Each row of a before or after table is a point. One or more steps were done to the points. Then noise was added and the rows were shuffled. The steps act on columns, c1 being the first. Name the steps. A step turns or swaps two columns, mirrors them in a line or flattens them onto one, adds a multiple of one to another, or multiplies or shifts one. Angles are multiples of 10 degrees, from the lower column toward the higher: turns from -170 to 170, lines from 10 to 170 but not 90. Use the fewest steps. Two steps may share a column if one is a turn and the other turns, adds or multiplies; they go together, in the order done. Otherwise the lowest column goes first.
In the rows, zero is written as 128.

Before (9 x 2)
[[ 46 158]
 [124  97]
 [169 146]
 [172 165]
 [ 85 173]
 [150 133]
 [137 110]
 [ 55 131]
 [125 108]]
After (9 x 2)
[[150 183]
 [104 194]
 [142 109]
 [180 101]
 [109 128]
 [ 98 122]
 [129 214]
 [112 117]
 [162  93]]
Steps: turn c1 and c2 by -70 degrees

Before (10 x 4)
[[112  65 177  58]
 [124  96  83 166]
 [113 118 126  97]
 [202 129  73 166]
 [146 176 147 115]
 [ 85 144  41 142]
 [157 133 134 178]
 [184 116 151 150]
 [163 114 168  81]
 [136 154 123 128]]
After (10 x 4)
[[179  84 108 214]
 [112  93 109 185]
 [ 92  77  96 116]
 [ 87 154 114 149]
 [149 168 205  85]
 [104 113 107  85]
 [108 147 132 123]
 [146 134 143 158]
 [ 64  84 160  76]
 [142 113 159  74]]
Steps: mirror c1 and c2 in the line at 110 degrees; turn c3 and c4 by 160 degrees

Before (11 x 9)
[[ 76 148 125  69 109 159 122 113 118]
 [109 130 101 158 114 188 149 132  70]
 [156 180 180 121 140  75 122 158 116]
 [141  95  80 184  57 150 151 121 152]
 [182 128 131 165  48 120  89 152  66]
 [ 94  89 186  98  89 173 154  88 103]
 [172 178 138 117  73 107 140 107 110]
 [106 111  78 175  98  65 194 132 123]
 [ 89 169 128 104 175  89 154 114 118]
 [ 75 165 138 167 112  95 155  91 126]
 [101 115 111 166  63 119 207 209  92]]
After (11 x 9)
[[115 116 152 151 104 186 106 123  87]
 [113 150 134 101 181  92  87  99 104]
 [114 174  96  98  96 172  87 184  96]
 [104  95 172 188  56 152 140 153 174]
 [107 162 130 112  75 105 161  90 109]
 [103 174 135 168 113  96  70 109 135]
 [ 53  50 104 169  68 116  83 120 102]
 [150 107 111 164  45 122 194 120  79]
 [143 149 142  66 111 155  72 116  99]
 [134 138  69 120 144  75 152  76 114]
 [ 68  96 166 174  99  63 102 135 139]]
Steps: turn c1 and c7 by 100 degrees; turn c3 and c8 by 150 degrees; turn c2 and c8 by -70 degrees; add 0.3 times c4 to c9

Before (13 x 12)
[[151 130 150 158  52 139  67 176 125 114 127 106]
 [109 151 110  97  89 114  86 114  71 105 178 141]
 [125 158 179  70 102 134  96 118 123 111 192 113]
 [226 115  73 141 165 203 164  77 154  89 140 176]
 [130  95  68  66 125 157  87 156 110 158 184 118]
 [211 159  64 129 176 200 132 130 180  44 180 175]
 [ 96 146 117 100 108 167  88 139 130 153 171 170]
 [137 137 103 111 141 104  89 132 128 165 206 143]
 [136 175 165 114 115 128  87 167  80 123 106 116]
 [163 156 151 101  76 104 105 155 152  79  89 148]
 [115 184 146 118  50 113 130 177 118 128 135  93]
 [ 81 127  95 103 150 134  85 102 130 129 167 107]
 [179  88 136 174 112 157 159 206 141  64 111 161]]
After (13 x 12)
[[134 213 133 160  88 126  85 139 110 147 108 115]
 [224  99 100  68 188 207 163 118 146 147 143 174]
 [125 167 146 143  76 137  93  74 142 150 192 114]
 [126 104 140 189 187 157  87  87  95 120 185 117]
 [161 145 173 147  94 104 105 121 161 186  90 149]
 [109 189 173 122 138 115  84  93  93 148 178 142]
 [178  73 145 151 118 156 159 205 118 202 107 162]
 [ 81 127 111 124 164 131  87  94 129 125 167 108]
 [ 96 145 148 160 134 173  88 108 140 115 171 166]
 [117 197 200 168  93 115 127 145 147 145 134  95]
 [151 130 196 152  94 140  70 177 127 153 127 107]
 [209 126  89 101 200 202 131 129 186 205 178 176]
 [136 137 117 149 156  98  86 115 129  95 207 141]]
Steps: turn c2 and c9 by 30 degrees; multiply c2 by 1.3; mirror c3 and c5 in the line at 130 degrees; turn c4 and c8 by 60 degrees; turn c4 and c10 by -160 degrees

Before (11 x 18)
[[ 73 120 126  86 107 180 180  69 185 105  99  95 122  98 109 119  80 135]
 [ 79 161 126 157 155 158 117 119 165  90 168  80  89 102 163  94 168 110]
 [127  96 107 131  77 117 106 109 132  42 114 145 141  85 158 168 191 123]
 [ 71  68 157 164 127 133  73 147 139 112 162 109  79 191 128 127 112 112]
 [ 42 118 152 135  54 145 196 171  59 108 126 146 122 141 170 116  69 134]
 [107 108 177  99 123 125 110 158 142 129 151 166 175 215 154  80 105 143]
 [ 59 105 151 147 117 104 128 124  85 114 171  58 191 125 153 156  85 115]
 [180 166 120 111 184  78 156 119 121 215  49 125 154 118 120  82 131 174]
 [113  93 130  71  95 125 127 188  88 193 199 155 105 148 102 143 149 206]
 [151 122 115 189 144  69 139 124 115 160 144 126 139 101 109 145 101 216]
 [199 121 184 169  89 115 155 208 151 140  74 147 110 198 164 108 168 110]]
After (11 x 18)
[[200 122 168 111 156 160 155 206 154 146 113 167  94 213 165 105 163 144]
 [ 41 120 140 132 201 149 195 167  75  76 135 146 115 142 172 116  49 132]
 [ 72 119 125 138 173  93 174  71 140 192  96  74 124 118 108 117  67 150]
 [150 125 114  76  89 170 137 119 150  99 167 167 140  72 113 144 114 194]
 [ 75 160 151  73 114  92 120 119 111 179 140 112 113  89 164  93 167  93]
 [126  95 111 139 171 162 107 109  56 179  95 141 141 101 157 168 177 128]
 [ 70  73 168  92 132 125  75 141 121 145 175 137  93 175 127 128 114  97]
 [105 112 139 173 130 135 112 161 134 142 194 139 121 192 153  77 104 129]
 [ 59 104 111  69 128 156 126 125  93 101 150  87 147 110 149 153  85  96]
 [180 166 114 136  51 146 156 121 206  81  84 111 146 142 116  84 154 208]
 [112  92 138 188 159 149 126 183 166  62 225 116 115  99 104 143 144 156]]
Steps: flatten c3 and c13 onto the line at 140 degrees; mirror c4 and c12 in the line at 70 degrees; turn c5 and c6 by -150 degrees; add -0.3 times c5 to c17; mirror c9 and c10 in the line at 30 degrees; turn c11 and c18 by -30 degrees; turn c11 and c14 by -30 degrees
